Each row of a before or after table is a point. The points were changed in one or more steps. Then noise was added and the rows were shuffled. The steps act on how far a point lies along the listed directions, d1 being the first. Write out the steps. A step turns or swaps two directions, mirrors them in a line or flattens them onto one, adds a multiple of one to another, or multiplies one. Angles are multiples of 10 degrees, from the lower direction toward the higher: turns from -170 to 170, lines from 10 to 170 but not 90. Use the fewest steps. Two steps may share a direction if one is a turn and the other turns, adds or multiplies; they go together, in the order done. Otherwise the lowest direction goes first.

Directions:
(1): [4.0 4.2 1.3]
(2): [-3.7  4.2 -1.9]
(3): [-2.2  0.5  5.4]
Before, 9 rows:
[[-6.1 -3.2 -2.1]
 [-1.1  6.5 -3.2]
 [ 2.1  3.8  2.3]
 [-3.3 -1.1  1.3]
 [-7.1 -3.2  0.1]
 [ 2.1  0.4  0.9]
 [-5.7 -1.1  3.9]
 [-1.6  7.1 -4.1]
 [-0.8 -0.4  0.3]]
After (9 x 3):
[[ 5.2 -3.2  4.5]
 [ 1.9 -1.2  5.2]
 [ 2.9  6.6 -0.9]
 [ 1.7 -1.2  2.7]
 [-2.2  0.4 -0.8]
 [ 0.4 -0.5  0.7]
 [ 3.8  7.2 -1.0]
 [-3.0  3.7 -0.2]
 [ 5.8 -3.3  2.8]]
Steps: swap d1 and d2; multiply d3 by 0.7

Directions:
(1): [-2.5 -2.0  3.8  5.7  0.9 -5.4  2.0 -1.1]
(2): [ 4.3  2.8  6.4 -1.9 -0.4 -0.3 -1.6 -4.3]
(3): [ 2.2 -2.3 -2.4  5.2 -4.6  2.5 -3.0 -3.9]
Before (14 x 8):
[[ 0.6  4.4 -0.5 -8.3  2.6  2.4 -0.3  2.1]
 [-1.4  2.5  0.7 -7.3  4.2 -0.1  5.1  2.8]
 [-1.7 -3.3 -3.2 -1.4  0.6 -0.5  3.4  4.6]
 [-2.9  1.0  1.9 -1.4 -1.2 -2.7  0.2  3.3]
 [ 2.1  4.3  6.2 -4.5  1.0  0.8  2.1  1.5]
 [ 2.0  2.1  3.3 -6.7  0.6  4.7  0.5  1.2]
 [-1.9  0.6 -2.7 -5.3  3.6  0.3  1.5  2.1]
 [ 2.4  0.7 -1.3  0.1 -3.4  2.7 -3.7 -5.3]
 [ 2.4 -1.4 -2.4 -2.9 -1.7  0.4 -2.0  1.9]
 [-1.6 -5.1 -5.1 10.1 -3.1 -1.8 -1.8 -3.8]
 [ 2.9  3.3  1.5 -6.8 -1.0  3.9 -1.9 -2.5]
 [ 4.0  4.6 -2.2 -6.7 -3.3  6.2 -2.7  0.8]
 [-0.4 -4.3 -3.9  8.4 -3.0 -0.8  1.1 -1.1]
 [-1.0  2.0 -2.6 -5.9  4.1 -0.1  3.5  5.7]]
After:
[[ 2.0  6.5  4.1 -9.0  1.1  1.5  0.7  2.6]
 [-0.6  1.9  7.4  0.4  1.6 -2.6  4.2  1.5]
 [-3.2 -0.4  1.4  1.0 -2.1 -3.1  0.5  2.6]
 [ 3.3 -2.1 -7.2  3.1 -4.4  4.8 -1.0 -1.1]
 [ 0.8  3.7  5.3 -6.8  2.2 -0.5  0.9 -1.5]
 [-3.6 -0.6 -0.5 -2.8  4.9 -2.4  2.8  1.7]
 [-0.4  1.1  7.1 -5.3  2.9  0.1  2.5  1.8]
 [ 3.1  3.1  0.1 -4.1 -1.0  2.2 -3.1 -4.3]
 [-3.9 -0.1  2.5 -1.6  4.9 -4.4  7.0  2.1]
 [ 2.0 -0.1 -0.5 -4.7 -0.1 -1.0 -0.7  2.8]
 [ 2.8 -2.0 -8.9  2.6 -4.8  5.1 -4.5 -3.7]
 [-2.8  0.2 -1.0 -2.1  4.7 -3.7  5.2  5.7]
 [-2.4  3.1  3.9 -4.7  5.1 -3.4  2.6  2.6]
 [-1.5 -3.2 -3.2 -0.9 -0.1 -0.3  3.5  4.5]]
Steps: turn d1 and d3 by 50 degrees; turn d1 and d2 by -20 degrees
